Each row of a before or after table is a point. The points were changed in one or more steps. Then noise was added and the rows were shuffled. The steps act on columns, c1 being the first. Write out the steps. A step turns or swaps two columns, mirrors them in a line or flattens them onto one, adds a multiple of one to another, or multiplies or shifts one. Angles are multiples of 10 degrees, from the lower column toward the higher: turns from -170 to 170, lines from 10 to 170 but not 90. Use the fewest steps. Two steps may share a column if one is a turn and the other turns, adds or multiplies; they go together, in the order done. Otherwise the lowest column goes first.
(in the rows, 128 means zero)

Before (9 x 2):
[[174 144]
 [129 173]
 [118 129]
 [100  64]
 [126 152]
 [141 166]
 [139 140]
 [100 160]
 [139 130]]
After:
[[120 122]
 [131 144]
 [113 147]
 [156 169]
 [102 163]
 [147  58]
 [136 139]
 [ 86 136]
 [112 166]]
Steps: turn c1 and c2 by 40 degrees

Before, 9 rows:
[[100 139 113 144]
 [164 130 138 123]
 [136 135 118 112]
 [132 135 167 154]
 [ 87 133 107 118]
 [ 97 135 152 109]
 [ 92 163 131 133]
 [137 113 132  89]
 [170 126 135 132]]
After (9 x 4):
[[145 173 111 164]
 [201 189 118 130]
 [ 66 193  98 138]
 [ 57 222 125 123]
 [ 46 193 144 144]
 [144 195 133 145]
 [ 71 200 149 117]
 [213 186 123 122]
 [136 195 100  90]]
Steps: multiply c1 by 2; shift c2 by 60; turn c3 and c4 by -160 degrees

Before:
[[102  99 113  80 132 135  96  79 128]
 [113 143 150  77 112 140 168  86 149]
 [145 117 157 105 148 164 159 145  98]
 [122  76 151 138 107 127  92 109 129]
 [139 151 108 134 115 107 120 133  76]
 [168 154 138 143 149 125  87 128 107]
 [ 96  79 165 129 121 117 103  99  95]
 [155  99  89 120 120 164 168 139 153]
 [135 106 105  93  79 131 103 105 153]
 [ 99 100 169 159 135 117  89  96 158]
 [128 104 136 155  98 157  93  91  87]
 [173  79 103  85 151 109 160 102 122]]
After, 12 rows:
[[159 117 155 106 147 166 158 149  98]
 [104 142 146  77 113 144 164  89 149]
 [178 155 135 142 148 119  88 129 109]
 [142  98  90 121 118 163 169 140 156]
 [102  94 115  81 130 135 100  77 127]
 [ 86 100 168 159 133 120  87  97 160]
 [122 106 104  90  75 128 107 109 150]
 [152 103 139 152  96 155  96  91  85]
 [164 154 111 130 119 106 120 135  78]
 [109  78 166 125 121 113 102  99  94]
 [173  79 102  80 147 109 162 103 122]
 [121  74 146 134 110 128  94 113 127]]
Steps: add -0.5 times c9 to c1

Before, 13 rows:
[[173 143 109 169 162 181 142 187  94 120  73 117]
 [150 130 135  98 114  88 113 154  89 103  83 140]
 [124 109 141 167 112 152 134 112 170 160 136 148]
 [112 156 131 193 154 124 111 128 159 146 142 189]
 [147 129 145 147 177 145  98 173  85 113  81  78]
 [187 123 136  99 133  89 126 178  96 142 142 109]
 [133 127 101 135 144 161 111 179  59 156 102 106]
 [143 147 110  80 169 102 144 147  97 112 101 103]
 [103 148 167 132 140 150 122 159 171 138 136 186]
 [ 88 113 148 184 136 127 157 157 147 126 147 169]
 [ 98 143 124 150 107  98 122 165 194 139 135 151]
 [148 169 130 104 117 118 119 154  90  86 136 103]
 [128 100 110 138 137 133 105 152 159 111 152 164]]
After (13 x 12):
[[136 142 101 138 125 141 113  82  58 155 164 113]
 [129 115 140 165 108 141 134 142 170 162 117 147]
 [150 116 126 107 169 123 116 102  94  89 127 106]
 [138 171 111  82 147 120 149 111  97 110 155 108]
 [147 180 142 150 129 133  98  87  80 118 181  93]
 [113 153 130 195 158 129 111 125 159 141 111 165]
 [ 91 139 144 187 114 123 156  94 147 128 115 155]
 [149 114 133  99 130 106 108 110  93 102 180 139]
 [102 108 125 155 150 118 122  91 195 139 128 143]
 [133 138 112 136 101 130 102 100 160 114 112 155]
 [103 140 165 131 154 138 123  97 173 134 125 169]
 [176 161 107 166 146 149 141  83  93 120 191 123]
 [189 134 137 101 123 113 129  75  95 139 125 116]]
Steps: swap c2 and c5; multiply c6 by 0.4; turn c8 and c11 by 170 degrees; multiply c12 by 0.7

Before, 10 rows:
[[ 39 154  80 139 149  90 102 162 167 100 175 124 138 129 142 184  93 128
  118 144]
 [145 106 118 133 115 173  94  86 169 140 145 124  97 154  99 122 113 156
   68 170]
 [122 137 136 176 139 202 119 111 163 140 155 148 133 143 140 123 108 129
   56 187]
 [ 88  91 127 145 132 201  94 107 133 150 139 171 140 140 125 136 122 144
  104 195]
 [179  90 128 131 132  94 158 169 128 111 140 120 104 117 153 128  96 141
  141  94]
 [174 137 168 124 114  82 112 155 102 120 135 119 177 104 144 121 126 140
  122  87]
 [ 95 117 115 146 119 222  93 131 146 175 140 145  95 163 132 128 109 141
   79 129]
 [147 134  97 122 121  84 146 141 115 124 151 121 114  91 150  81 117 141
  128 107]
 [169 128  97 148 140  85 122 138 144 143 119 125 123 104 166 145 143 142
  132  94]
 [162 121 126 135 109 106 163 154 100 133 114  94 142 104 128 141 152 147
   93 119]]
After, 10 rows:
[[149 106 119 133 125 173 103 159 170  98 146 123  97 155  99 123 112 155
   68 169]
 [104 117 115 147 105 221 105 167 149 154 140 146  94 161 133 128 109 141
   82 130]
 [120 138 136 177 135 202 129 146 166 120 156 147 133 145 140 119 110 131
   57 189]
 [ 91  92 127 145 111 200 103 159 132 121 138 172 140 140 123 135 122 143
  105 195]
 [158 128  95 148 160  86 132 138 145 145 119 124 123 105 166 144 142 141
  131  92]
 [177 136 167 124 139  81 122 107 102 148 135 119 175 104 143 120 127 140
  123  88]
 [149 135  97 123 132  85 157 120 115 135 151 122 116  90 149  82 117 141
  129 108]
 [170  90 130 131 157  96 167  93 128 156 138 124 104 118 153 128  96 140
  142  93]
 [166 122 124 136 125 104 172 119 101 151 113  92 143 106 128 140 152 149
   93 117]
 [ 40 154  79 137 105  90 110  86 168 141 175 122 137 127 143 182  91 127
  119 143]]
Steps: turn c1 and c5 by 30 degrees; shift c7 by 10; mirror c8 and c10 in the line at 60 degrees

Before (9 x 48):
[[148  97 123 144 133 105 111 136 195 113  88 109 109  93 130 177 116 131
  145 140  92 158 133 128  58  95 140 100 107 145  97 129 110 157 161  99
  114 106 152 121 152 153 130 109 143  89  85 164]
 [139 120 145 145  99 179 155 114 120 150 126  98  72 157 152 160 127 129
  142 144 118 148 176 148 111 165 136 135 163 119 108 121 103  98 122 110
  164 120 156 100 106  85  88  96 152  97 135 128]
 [122 100  86 124 141 114 141  86 156 174 172 139  73 155 145 107 177 167
   98 146  94 124 146 139 143 154 130 154 163 156 148 133 156 171 122  86
  110 136 112 109 140 168 102  83 159  86 167  89]
 [123 128  94 164 132 183 142 144 124 160 106  89 145 105 152 183 133 141
  141 186 141 102 120 137 148  91  92 139 167 120 117 157 115 110 173  71
   94 157 115 118 110 111 166 120 154 166 105 142]
 [105 133  85 126 149 196 131  94 108 132 162 145 155 168 148 130 126 183
  113 127 110 174 136 104 113 127 124 113 155  82 144 147 151  96 130 125
  106 116 118 117 141 161 155 117  95 145 122 104]
 [179  98  74 120 105 195 144 144 150 135 103 159 138 180 137 125 108 130
   90 105 117 179 162 154  93 167  79 109 104  89  66 105 100 151 104 133
  147 172  76 111 110 159 125 103 105 103 133 113]
 [115 105 150 154 168 114 115 157 108 129 165  96 145 180 138 127 138 172
  128 142 173 103 192 104 121 143 139  95 112 126 133 149 136 129 169 143
   83  98  79 161 161 126 122  85 132 118 146 174]
 [140 111  94  83 114 105 107 116 110 154 169 138 108 121 157 122 169 148
  131 167 165  96 123 124 149 106 148 117 114 147 130  64 159 134 172  67
  157 149 121 130  98 125 152 137  89 153 137 114]
 [178 135 136 128 177 169 120 143 166 155 111  81 123 115 142 156  90 171
   98 116 103 104 177  81  69 171 110 123 169 160 156 119 104  92 112  91
  157 162 125 129 163  86 124 167 114 154 144 114]]
After (9 x 48):
[[111 107 151 157  92 113 100 159 107 128 162  94 147 182 140 124 139 172
  130 141 172 137 189 105 124 144 134  97 113 126 132 148 134 127 168 142
   82  95  79 161  95 121 124  86 134 117 125 172]
 [106 135  84 130 112 198 176  93 110 131 162 145 156 169 146 133 124 183
  116 125 112 137 136 104 114 127 126 110 153  84 147 145 151  95 130 126
  106 116 120 116 112 154 160 117  95 145 125 104]
 [124 100  87 123 122 116 130  87 155 177 170 139  72 154 142 107 177 166
   99 146  96 109 144 134 145 158 123 155 163 158 146 134 155 176 122  87
  112 137 111 109 112 101 164  83 160  88 130  90]
 [147  98 120 143 124 105 146 131 195 111  87 111 107  94 121 177 111 131
  145 142  91 165 135 127  55  95 145 100 108 142  95 125 108 158 160  95
  116 111 153 120 102 128 155 111 143  92 127 166]
 [140 119 145 145 163 176 161 111 117 149 126  98  73 160 144 161 127 125
  142 143 117  94 174 148 111 167 133 136 163 118 106 118  99  97 121 110
  166 119 154  99 145  89  86  95 153  98 126 129]
 [176  96  76 118 153 196 183 145 153 138 102 159 138 178 137 128 108 129
   93 105 116 123 162 152  91 165  80 111 101  90  66 105 100 154 101 128
  147 171  74 110 144 127 160 104 107 105 140 113]
 [145 110  94  85 150 103  89 114 106 156 171 142 109 120 159 120 171 147
  130 167 166 150 123 125 147 106 148 118 110 150 129  63 161 136 171  66
  160 151 116 130 147 154 124 137  87 152 123 115]
 [177 135 133 129  86 168 103 143 164 155 109  82 124 114 143 160  90 167
   96 116 102 130 177  80  67 168 108 126 170 160 154 119 104  91 111  89
  153 159 127 127  84 125  90 169 112 153 130 115]
 [127 126  93 164 131 184 113 144 125 159 105  90 146 101 154 183 133 145
  138 187 142 101 118 136 146  88  97 138 166 119 120 158 119 112 173  68
   90 157 116 120 138 164 109 121 155 166 137 142]]
Steps: turn c5 and c15 by -160 degrees; turn c15 and c41 by 160 degrees; multiply c7 by 1.6; turn c7 and c22 by -70 degrees; flatten c27 and c47 onto the line at 170 degrees; swap c42 and c43

Before (13 x 64):
[[156 115 175 130 153 148 162 151 122 107 129 126 172 151 152 141 104 136
  139 108 103 159  99  96 154 106 128 143  85 145 159 163 176 104 151 107
  156 127 161 106  88  99 113 152 149 176 171 116 138 135 117 133 137 169
  142 153 131 125 108 122 183 126 109 147]
 [108 129 176 138  80 110 131 106 113  90 162  77 174 143 133 125  84  94
  121 157 104 111 124  54 102 101 132 103 119  82 168 141 167 171 120 128
   95 149 168 136 163 106 145 121 143  95  95 120  88 122 137 139  69 103
  132 158 163 113 143 112 121 160  79 174]
 [151 142 170 145  65 114 124 138 126 103 127  96 117 110 138 147  91 148
  143  91  95 169 104  84 114 141  88  95 133 101 120 164 105 157 155 127
  124 152 107 134 102 152 111  94 177 173 126 172  68 144 125 160  84 129
  183 145  94 109 118 108 157  98  91  95]
 [102 164  95  68 120 158 123 148 167 156 104  79 137  92 163 150 131 127
  143 161 170 100 104 123  93 129  96 120 128 104 139 161 175 101 110 152
  120  94 100 116 135 139  95 145 135 110  93 112 141 145 132 100  70 155
  179 108 142  72 134 110 109 115 118  94]
 [119 145  91 141 128 135 124 141 110 149 126 109 141  86 131 145 118 157
   83  91 111 103 130 111 128 119  90 120  75 103 131 165 173 115  95 161
  118 155 141 115 114 146 105 151 115 123 173 178 126 107 172 105  81 157
  136 144 132 125 167 102 120 118 134 116]
 [152 166 144 128 150 172 191  98  89 156 135 127 121  80 116  99 154  77
  151 169 136 169  82 116 107 162 142 116  79 121 116 138 113  91 115 168
  111 134 142 117 150 172 101 133 151 121 111 143  77 123 194  98 145 165
  117  93  80 145 126 125 159 138 139 159]
 [155 102 151  67 104  99 139 130 140 162 137 160 134 105  93 108 140 157
  125 166 131 105 138  70 149  91 104 167 135 111 151 104 175 168 121 176
   89  67 106 167 118  91 134 116 115 179 142 106 138 105 194 125 109 146
  115 106 115  92 185 109 110 151 119 102]
 [121 159  89 111 154 137 148  69 117 131 134 144  91 141 170 126 132 123
  130 171 117 171 152 109  90 144 144 153  94 142  96  87  96 167 143 116
  128 146 134 104 116 141 116 105 162 153 135 129 133 109 151  94 123 145
  156 146 126 147 128  94 168 177  82 102]
 [131 161 163  98 136 180 170 136 163  97 123 149 122 165 132 116 133 116
  165 152 140 160  99 125 139 147 140  96 144 137 140 148 171  89  88 183
  118 139  98 169 120 159 134  73  93 127 121 135 136 167 137 105 141  92
  149 139 163 154 113 104 142 118 104 133]
 [180 156 163  87 108 173 156 133 157 104 174 130  88 135 166 135 147 102
  157  93 137 106  77 105 107 112 120 166 145  99 121 154 144 137 136 159
  151 128 164 177 124 159 119 130 103  99 144 128  80 141 131 146  91 148
  109 119  95 143 182 142 170 100 152 136]
 [172 161 122 123  83 186 149 123 113  84 106  91  95 128 150  90 119 120
   95 133  93  99  97 143 158 111 152  78  70 121 122 153 176 111 103 125
  167 127 167  99 100  98 140 158 110 149 108 148  66 102 122 138 103  85
  132 145  89 145 120 130 113 144 103 114]
 [124 103 174  79 140 100 112  80  87  87 182 147 149 115  96  84 133  96
   85  96 143 126  71 139 100 122 107  87  68 143 151 107  95 122 110 148
  126 152  95 120 158 135 157 157 122 146 173 135 118 166 183 170 121 134
  132 169 164  71 103  76 116 116  87 181]
 [121 140 111 129 108 126 135 127 124 117 112 159 103 148 113 128 152 125
  126 134 131  90 123 112 140 116 142 114 109 122 112 114 182 161 119  98
  117  74 165  95 140 140 130  75 125 169 168 164 139 169 144 172 143 168
  145 157 152 111 139  93 147 101 131 142]]
After, 13 rows:
[[121 118 110 128 108  90 135 127 125 117 112 158 103 147 113 128 152 125
  126 134 130  89 123 112 139 117 142 115 110 123 112 148 215 134 119  98
  117  73 164  95 141 139 130  74 145 146 168 164 139 170 144 171 143 168
  145 157 151 118 140  93  89 100 131 125]
 [156 128 151  67 104  71 138 130 141 162 136 160 134 104  93 108 140 156
  126 166 131 105 137  70 150  90 103 168 135 111 150 168 204  83 121 176
   89  67 121 167 118  92 134 115  89 129 142 106 139 105 194 125 109 145
  116 107 115 110 185 110 109 151 119 131]
 [157 147 174 130 152  95 163 152 122 108 129 126 172 151 153 140 105 136
  138 108 103 159  98  97 154 105 127 143  85 144 159 125 205 194 152 107
  156 127 140 106  88  99 113 151 137 168 172 116 138 136 117 133 137 168
  140 153 130 163 109 122 111 127 109 105]
 [151 132 143 128 150 156 191  99  88 157 135 127 121  79 117 101 154  76
  150 169 136 169  82 117 109 162 143 117  79 121 116 110 104 177 116 168
  110 135 125 116 150 172 101 134 182 163 110 144  77 123 194  98 146 165
  118  93  80 135 126 126 137 138 138 129]
 [119 114  92 141 128 137 125 141 110 149 127 109 141  87 131 145 117 157
   82  92 112 103 130 111 128 118  89 119  74 103 132 125 200 135  95 161
  117 154 140 114 113 146 105 151 128 132 174 178 125 107 172 105  81 157
  136 145 132 164 167 103 144 119 133 149]
 [152 177 170 145  65  82 124 138 126 104 126  96 117 110 138 147  91 147
  142  92  95 168 104  84 114 141  89  95 132 101 119 140  90 125 155 127
  125 152 107 134 102 151 111  93 134 139 127 172  68 144 125 161  85 130
  182 144  93 167 118 107  87  98  90 161]
 [124 117 174  79 141  99 112  79  87  87 183 147 150 116  97  85 133  96
   85  96 143 126  71 140  99 121 107  86  69 142 151 188  75 112 111 146
  126 152  99 120 157 135 157 157 141 113 172 135 117 166 184 171 121 134
  132 169 164 118 103  77 140 115  87  71]
 [131  87 162  98 136 155 170 135 163  96 123 148 123 164 132 116 133 116
  165 153 140 160  99 125 139 147 140  96 144 137 140 100 196 151  89 183
  118 138  87 169 119 159 135  73 142 172 121 135 136 167 138 104 140  93
  148 139 163 144 113 104 149 118 104 145]
 [180  95 163  87 107 176 156 133 157 104 175 130  88 135 165 134 147 102
  157  94 136 106  78 105 107 112 120 166 145 100 121 109 153 166 135 158
  151 129 153 178 124 159 119 130 145 152 144 129  79 141 130 147  91 147
  109 119  95 152 182 142  93 100 152 139]
 [101 134  94  68 120 159 123 148 168 157 103  79 137  93 162 150 132 127
  143 160 169 100 104 123  93 129  96 120 128 104 139 178 203 120 110 151
  119  95 103 115 135 138  95 145 135 145  93 111 141 145 132 101  70 154
  180 109 141 171 134 110 161 115 118 176]
 [122 157  89 111 155 111 148  69 118 130 134 144  91 140 170 126 132 124
  130 171 116 172 151 110  90 144 144 153  95 142  96 116  76 135 143 117
  128 146 131 103 116 141 114 104 147 149 135 129 133 109 151  95 123 144
  156 146 124  85 128  94  73 177  82 169]
 [173 107 123 124  83 139 150 123 113  84 108  91  96 128 150  90 118 120
   95 134  93  99  97 142 158 110 151  77  70 122 123 108 206 141 103 125
  166 127 166  99 100  97 140 158 137 188 108 148  65 101 122 138 103  86
  132 144  89 150 120 131 150 142 103 160]
 [108 133 175 137  81 147 132 107 113  90 162  78 173 144 134 124  84  95
  120 157 104 111 124  55 102 102 132 103 119  83 168 140 191 110 120 128
   95 148 177 136 163 107 145 121 162  96  94 120  87 121 137 139  69 103
  131 158 162 144 143 112  99 159  78  94]]
Steps: turn c2 and c64 by 140 degrees; turn c2 and c45 by -70 degrees; turn c6 and c46 by 60 degrees; turn c32 and c58 by 100 degrees; multiply c33 by 1.6; turn c34 and c61 by -130 degrees; turn c34 and c39 by -20 degrees

Before, 14 rows:
[[163  87 104 115 108 100 135 148 152  95  74 101 145 117 138  93 143  93
  110 141 127 115 161 139 128  65  98 174 103 100 164  89  96 124 141 173
  143 121 141 164  93 125 162 123 143 108  97 117 127 141 144 152 150  89
  158  83 106 126  98 155  99 158 113 141]
 [173  79  75 142 135 185 113 115  94 154 132  80 126 122 156 125 110 150
  135 147 127 150 108 136 177 147 118 145  88 119 146 172 131 135  87 130
  160 100 100 154  86  95  88 150 116 126 109 129 154  71 143 161 152 154
  155 131 150 160  96 121 123 114 122 124]
 [101  95 135 121 119 154  70 105 151 150 122 125 133 163  92 161 102 111
  130 132 150 108  82 151 159  93 112 134 106  79 157 119 113 128  65 106
  110 110 141 152 142 167 125 148 175 149 134 139 129 101 146 112 142 138
  145 124 151 133  97 140 107 154 151 104]
 [159 122 129 151  84 166 132  94  86 115  98 126  93 173 108 140 100 143
  117  95  98 105 115 124 165  80  75  98  78 102 151 145 129 153 134 129
  101  95 163  93 108  98  97 139 123 109 121 138 165  96 103  88 161 153
  120 134 106 128  93 103 142 129 141 133]
 [108  78 102  70  81 106 147 142 156  91 135 152 112 112 137 118 117 136
   87 110 120 154 121  84 137  81 135 124 107 135 132 120  91 139 121 112
  158 147  91 167  89 159 123  81 116 125 156 162 126  98  81 170  84 135
   98 134 123 107 153  74  92 123 108 180]
 [141  75 160 102 100  98  85 161  84 127 119 114 125 127 116 179 131 133
   94 123 147 168 124 150  93 111 125 180 143 152  82 114 113 156  69 108
   92 137 114 106 106 136 132 126 196 141 157 136 134  93  74 156 130  83
  162 112 109 156 120 152  80 103 116 177]
 [108 146 121 152  94 108  86 119 110  97 103 144 159 134 156 168 136 124
  142 152 148 116 145 146  92 144 126 143 118 125  92 156 150 136 144 102
  107 111  89 155 156 112 152  83 122 115 172 156 166 140  78  95 138 153
   94  91 162 103 155 159 101 144 174 141]
 [162 134  91 116 143 136 115 108  83  79 158 107 171 103 149 112  82 157
   98 149  97 127 136 127  89 146 143 173 140 132 116  97 134 122  77 181
  101 103 169 179  87 120  96  74 146 106 132 135 131 123 152 106 161  83
  175 134 135  93  93  98 159 154 100 132]
 [175 120 109 126 140 124  98 165  83 152 139  88 115 142 130 148  94 129
  148 130 114 141 133  95 122 140  89 120 106 145 113 153 111 210 137 175
  162 144 160 165  86 157  93 135 190 164 152 124 129 130 120 116 128 169
   97 116 127 172 138 106 127 153 162 166]
 [ 92 132 116  88  79 105 151 113 155 152 119 144 158  94 106 163 140 136
  149 134 122 160 113 116 103 136 130 129 145  75 136 166 106 161  80 127
  161 101 169 143 122 153 109 111 124 120 138 149 145  83  76 170 101 113
  161 112 166 122 181 155 116 159 166 141]
 [112  86 150 100 131 164 117 152 108 153 121  67 161 116 163  94  79 131
  122 129 187 117 142  89 151  70 126 147 138 152 121 118 108 132 120 130
  148  77 153 112 134 104 129 152 156 157 115 133 103  72 123 122  99 150
  116  85 132 122 141  92 165 160 114 179]
 [145 118 104 118 125 160 143 166 144  92  74 126 130 120 163 119  97  79
  103 102 116 177 114 119 117 113 151 172 140  69  81  99 122 135 150 153
  120 128  87  99 140 116 100 123 116 153 100 114 166 137  71 169  85 120
  124 114 135 141 172  87 100 111 148 154]
 [159  84  95 101 151 115 137 160  95 120  84 105 142 104 132 141 119 161
  121 163 179 135 156 103 118 106 148 123  72 125  90 139  87 186 145 122
  155  83  97 132 153 106 110  80 125 161 113 150 118  91 107 130  81  94
  175 135  86 116 126  80 164 161 109 147]
 [118  88 149 148 146 168 130 144 114 105 107 125 119  93  98  98 163 153
  149 153  97 160 140 128 142 139 151 111 117 128 134 114 143 176 115  99
   90  66 104  99 156 142 108 138 189 126 155 105  98 153 117 140 111  80
  132 158 151 117 117  92  84  94 100  92]]
After:
[[109 144 121 152  94 108  83 118 109  97 102 143 159 134 156 167 135 123
  143 153 149 119 146 146  91 148 127 142 118 124  93 156 149 137 144 104
  106 111  88 155 130 111 152  83 121 114 171 157  76 139  77  93 139 153
   94 125 162 102 156 157  62 144 173 144]
 [108  79 101  70  81 106 149 144 157  92 135 151 112 111 136 117 117 134
   86 110 121 152 120  84 138  77 135 126 107 134 132 119  92 139 120 111
  159 146  91 167 119 159 122  81 115 126 157 163 132  98  81 170  83 134
   99 131 122 107 155  74  39 124 108 180]
 [164  88 104 114 108 101 137 148 150  94  74  99 145 116 137  96 142  93
  110 140 127 114 164 139 128  62  97 173 104 100 163  90  97 124 141 173
  143 120 139 166 116 126 162 123 144 107  98 116 101 141 145 151 151  88
  158  95 105 126 100 155  56 158 112 140]
 [175 120 109 126 140 124  99 165  84 153 138  88 116 141 130 148  92 130
  149 132 113 141 134  96 121 133  89 120 107 144 113 153 110 209 137 175
  163 144 160 163 126 156  93 137 190 163 151 124 120 130 122 117 131 170
   98 120 127 173 139 106 126 154 163 167]
 [117  90 149 149 147 168 129 144 115 105 107 125 118  93  98  96 162 154
  149 153  98 161 139 128 142 142 152 112 117 129 137 113 144 176 115 100
   88  67 105 100 130 141 109 137 188 126 157 105 168 154 117 140 112  81
  133 130 150 116 117  92  16  95 100  93]
 [ 92 133 115  88  80 102 150 113 155 152 119 144 155  96 104 164 142 137
  148 133 119 159 113 116 103 135 129 129 145  74 135 168 105 161  81 126
  161 103 169 141 130 153 110 112 125 122 138 152 105  84  76 171 102 111
  161 128 165 123 180 154  98 159 166 142]
 [159  82  97 102 151 117 138 160  96 121  86 104 142 106 133 141 119 163
  120 164 180 134 157 103 118 109 148 124  73 127  90 139  86 187 147 121
  153  83  96 130 124 105 110  81 126 161 113 151 142  91 107 129  80  96
  174 127  86 113 124  79 219 162 110 148]
 [113  84 151 100 130 162 115 152 108 153 121  68 160 116 164  92  79 130
  123 129 188 115 140  89 151  72 125 146 138 152 121 117 108 132 122 130
  148  77 153 111 118 105 127 151 156 158 114 134 118  72 123 122 100 147
  117  81 133 124 143  91 218 160 114 181]
 [140  76 162 102  99  98  84 160  86 128 117 114 125 128 119 179 131 131
   92 120 147 170 123 151  95 107 123 179 143 148  82 114 113 156  71 109
   92 137 113 108 124 135 132 126 195 140 158 135 115  92  74 155 130  82
  162 121 110 154 120 153   7 104 115 176]
 [146 117 104 118 125 160 144 164 143  93  74 127 130 118 163 118  97  79
  103 102 118 178 114 119 117 115 153 172 142  71  79  97 120 134 150 154
  119 129  87  99 125 115  98 123 115 153  99 114  90 136  69 169  85 119
  123 140 134 143 175  86  57 112 149 155]
 [163 134  91 116 144 137 115 107  82  79 157 108 174 104 149 113  82 157
   97 149  98 128 135 127  89 136 140 174 141 131 115 100 133 123  78 180
  102 102 168 180 130 119  96  73 147 107 134 134 128 123 153 105 163  83
  175 135 138  95  95  98 205 154 101 134]
 [157 121 127 152  85 165 132  94  87 116  99 125  93 173 108 141 101 142
  119  95  98 107 116 123 164  76  75  97  78 102 151 145 127 153 132 130
  100  96 164  92 118  98  98 139 123 107 120 138 104  97 105  88 161 153
  118 156 106 128  93 103 163 127 142 133]
 [103  94 134 121 119 153  71 106 152 148 123 126 133 162  94 161 103 111
  130 134 149 109  82 153 160  96 112 134 107  79 159 122 112 129  65 105
  110 109 142 153 121 166 127 145 176 149 134 139 126 100 145 112 141 139
  146 124 153 132  96 139  75 155 152 103]
 [172  79  76 143 136 185 113 115  96 154 131  81 126 121 155 126 108 149
  134 148 128 150 109 136 176 139 117 145  88 120 147 172 132 135  87 130
  160 102 100 157 132  97  88 150 117 126 109 130 109  70 143 161 153 152
  155 148 150 160  95 120 115 113 121 123]]
Steps: flatten c26 and c41 onto the line at 10 degrees; mirror c49 and c56 in the line at 70 degrees; multiply c61 by 2.5
